Each row of a before or after table is a point. One or more steps were done to the points. Then noise was added and the rows were shuffled. The steps act on columns, c1 being the first. Name the steps. A step turns or swaps two columns, mirrors them in a line or flattens them onto one, adds a multiple of one to another, or multiplies or shifts one. Angles are multiples of 10 degrees, from the lower column toward the higher: turns from -170 to 170, lines from 10 to 170 but not 90. Use the fewest steps. Two steps may share a column if one is a turn and the other turns, adds or multiplies; they go together, in the order done. Otherwise the lowest column goes first.
In the rows, zero is written as 100.

Before:
193 62
26 63
119 138
75 91
156 67
127 88
46 101
149 131
190 93
84 59
127 131
107 84
133 144
After (13 x 2):
146 51
73 63
153 117
51 128
172 57
73 107
95 80
152 124
182 28
12 88
129 117
118 124
129 73
Steps: turn c1 and c2 by -20 degrees

Before (12 x 3):
48 77 54
149 159 105
143 136 103
112 80 20
58 89 42
65 75 71
156 118 114
153 124 108
74 120 51
147 159 91
48 70 32
55 105 65
After:
55 114 135
115 90 183
33 105 174
166 45 75
40 83 131
157 68 85
66 64 139
170 81 84
46 90 158
32 106 151
161 42 88
173 87 80
Steps: multiply c1 by 1.3; turn c2 and c3 by -160 degrees

Before (14 x 4):
87 174 102 82
90 90 91 86
75 95 77 155
91 132 26 126
119 91 130 110
11 130 54 99
21 86 92 151
27 80 162 164
67 111 136 147
76 116 70 103
118 136 128 168
97 163 152 129
127 69 100 173
91 110 62 136
After, 14 rows:
176 43 101 113
118 86 70 89
105 72 102 192
125 96 63 148
53 129 142 179
137 75 121 149
120 122 172 114
90 117 132 118
168 114 73 116
120 61 42 199
120 156 43 114
125 105 137 134
76 180 101 102
86 95 111 101
Steps: add -0.3 times c4 to c2; turn c1 and c4 by -60 degrees; multiply c3 by -1

Before:
82 58 103 93 118 95
73 107 72 118 123 109
123 116 110 116 87 112
128 110 115 72 93 88
112 89 67 83 109 70
84 101 112 138 76 114
119 106 122 92 102 99
83 95 67 77 85 101
105 99 74 74 101 112
85 90 92 124 102 144
After (10 x 6):
113 106 135 42 89 99
74 83 99 140 107 110
93 99 101 193 71 113
121 141 86 84 93 96
79 93 80 80 108 100
144 94 112 145 100 108
111 111 121 58 123 69
108 98 120 36 112 113
114 112 104 160 91 145
72 94 89 28 112 89
Steps: turn c3 and c5 by 150 degrees; turn c1 and c5 by 130 degrees; multiply c2 by -1; multiply c4 by 2.5

Before (13 x 8):
112 85 116 81 85 111 98 99
126 88 113 110 94 35 110 97
111 110 95 84 97 115 118 71
112 134 118 86 69 100 120 115
129 101 128 95 102 75 107 5
119 95 103 99 110 84 121 103
136 111 100 130 112 111 107 113
129 88 88 94 101 105 98 108
99 116 149 108 100 61 107 117
132 122 94 98 78 105 118 111
83 90 122 130 104 88 100 98
122 127 97 81 96 91 95 98
126 144 104 161 96 50 105 113
After, 13 rows:
98 107 98 93 88 121 82 63
74 114 101 92 79 106 104 99
60 99 30 100 97 97 83 29
80 119 110 115 102 130 93 111
37 84 90 104 104 68 89 103
83 92 117 98 107 122 110 102
79 98 114 100 66 124 87 107
89 102 99 91 54 109 75 120
104 94 86 115 113 80 93 110
100 78 85 93 100 119 95 104
71 103 104 102 108 101 78 99
48 124 102 125 68 79 96 113
74 115 71 100 88 69 80 135
Steps: mirror c1 and c6 in the line at 70 degrees; turn c2 and c5 by -50 degrees; turn c3 and c7 by -160 degrees; turn c3 and c8 by -30 degrees; multiply c4 by 0.4

Before (14 x 9):
102 84 96 110 84 41 100 73 104
77 119 92 97 105 109 120 111 109
106 94 72 112 87 113 84 93 88
97 96 90 102 102 113 128 92 118
98 87 101 114 105 101 65 109 93
72 81 72 94 107 109 105 85 98
99 74 100 107 103 128 98 122 93
79 99 108 109 54 63 98 80 109
59 86 79 110 118 103 113 91 118
87 98 108 90 73 81 95 76 90
98 94 118 119 105 124 85 75 94
88 99 89 115 67 68 118 74 71
94 82 96 107 87 114 57 108 94
86 96 77 88 113 104 129 94 102
After (14 x 9):
87 97 88 114 59 49 119 99 70
106 84 73 113 86 121 85 97 87
98 21 100 107 117 143 98 86 94
101 53 95 110 70 8 99 111 104
85 89 76 87 107 106 130 113 103
99 60 101 113 112 100 64 97 92
72 42 73 94 96 114 104 116 98
93 46 96 106 95 123 57 86 93
77 97 108 109 51 41 97 86 108
97 82 118 119 88 137 85 122 94
97 90 90 101 96 120 129 108 116
58 59 78 111 109 105 113 117 117
77 155 92 97 111 113 121 96 109
86 94 109 89 64 68 94 100 92
Steps: multiply c2 by 3; mirror c5 and c8 in the line at 20 degrees; multiply c6 by 1.6

Before, 8 rows:
110 100 114 102 84 99 76 72 76 78 86
82 88 110 87 97 89 79 110 92 110 88
124 105 75 87 97 95 85 114 93 103 92
108 85 78 97 117 53 92 126 88 100 115
128 106 111 78 125 101 95 130 76 104 62
81 87 101 117 109 83 105 109 136 66 96
109 110 103 92 87 83 114 102 120 100 112
120 93 88 79 108 98 108 86 106 128 109
After (8 x 11):
79 118 98 84 98 90 82 104 93 86 101
107 100 32 91 108 99 120 191 106 93 89
105 114 135 113 109 83 82 4 137 115 94
86 102 17 106 98 94 124 80 93 88 109
92 102 45 111 117 53 108 50 88 80 79
114 85 92 92 88 83 109 96 120 99 97
75 110 136 93 84 98 109 103 76 136 111
94 119 82 77 125 100 128 52 76 75 133
Steps: swap c1 and c7; turn c2 and c11 by 140 degrees; turn c3 and c4 by -40 degrees; multiply c3 by 3; turn c8 and c10 by -130 degrees; multiply c8 by 3

Before (11 x 12):
112 69 101 125 105 98 111 102 99 81 74 120
79 86 113 134 132 116 99 119 102 90 5 97
78 120 109 124 125 106 89 95 68 97 70 119
99 101 127 151 96 155 95 17 120 119 116 138
112 89 117 103 100 99 110 73 100 122 104 73
98 103 88 115 92 93 145 90 110 67 75 66
109 111 127 52 41 87 83 111 110 121 116 133
121 129 159 135 83 117 120 95 76 125 86 138
91 87 113 36 101 110 118 155 110 119 94 119
147 122 102 88 97 125 70 93 103 77 86 77
74 60 84 113 122 155 125 48 83 130 43 122
After:
172 99 109 122 84 106 89 159 67 119 72 122
63 102 116 104 85 99 110 138 100 80 102 73
120 125 111 132 81 118 99 180 101 131 7 97
102 87 127 56 134 89 82 174 110 43 121 133
27 116 103 126 110 100 112 164 100 113 76 117
46 51 99 88 120 126 68 152 103 114 85 78
99 117 113 38 83 109 116 215 108 88 97 119
107 101 129 152 89 154 95 75 119 86 113 138
108 97 82 116 125 93 142 151 113 117 75 63
87 148 83 113 59 153 123 108 83 90 43 119
103 64 158 134 96 118 118 156 78 69 89 138
Steps: turn c1 and c2 by -140 degrees; multiply c1 by 2.5; turn c5 and c10 by 140 degrees; shift c8 by 60

Before:
80 109 99 94 131 132 97 117 107 108 89 94 115 108
85 66 111 87 104 112 97 67 89 106 78 110 96 104
68 123 115 82 96 104 112 99 92 96 98 90 121 112
135 94 116 100 99 90 92 105 100 83 78 90 92 65
120 12 93 79 128 71 118 87 100 98 95 95 100 118
96 116 107 82 90 135 113 91 107 80 67 129 93 110
107 125 78 104 125 124 111 88 107 107 112 118 96 103
111 115 115 149 86 131 104 98 88 88 99 120 115 93
114 116 99 108 91 135 100 117 85 105 112 114 96 93
After, 9 rows:
95 118 98 76 103 102 114 87 89 86 111 86 115 101
106 113 95 149 81 131 102 103 86 81 114 122 108 97
100 58 115 103 84 91 92 129 104 85 125 96 85 93
103 142 100 107 127 123 108 104 110 108 75 122 102 90
104 36 117 83 112 113 97 86 89 109 118 110 96 69
98 6 111 80 134 72 120 95 99 97 97 100 96 93
109 68 122 85 97 134 115 87 106 86 122 127 82 95
99 92 109 94 129 129 100 116 105 103 106 92 114 116
103 132 89 108 85 136 104 104 86 103 91 118 102 112
Steps: flatten c1 and c12 onto the line at 80 degrees; add 1.5 times c11 to c2; turn c3 and c11 by 120 degrees; turn c8 and c14 by 70 degrees; turn c5 and c8 by 30 degrees; turn c10 and c13 by 30 degrees
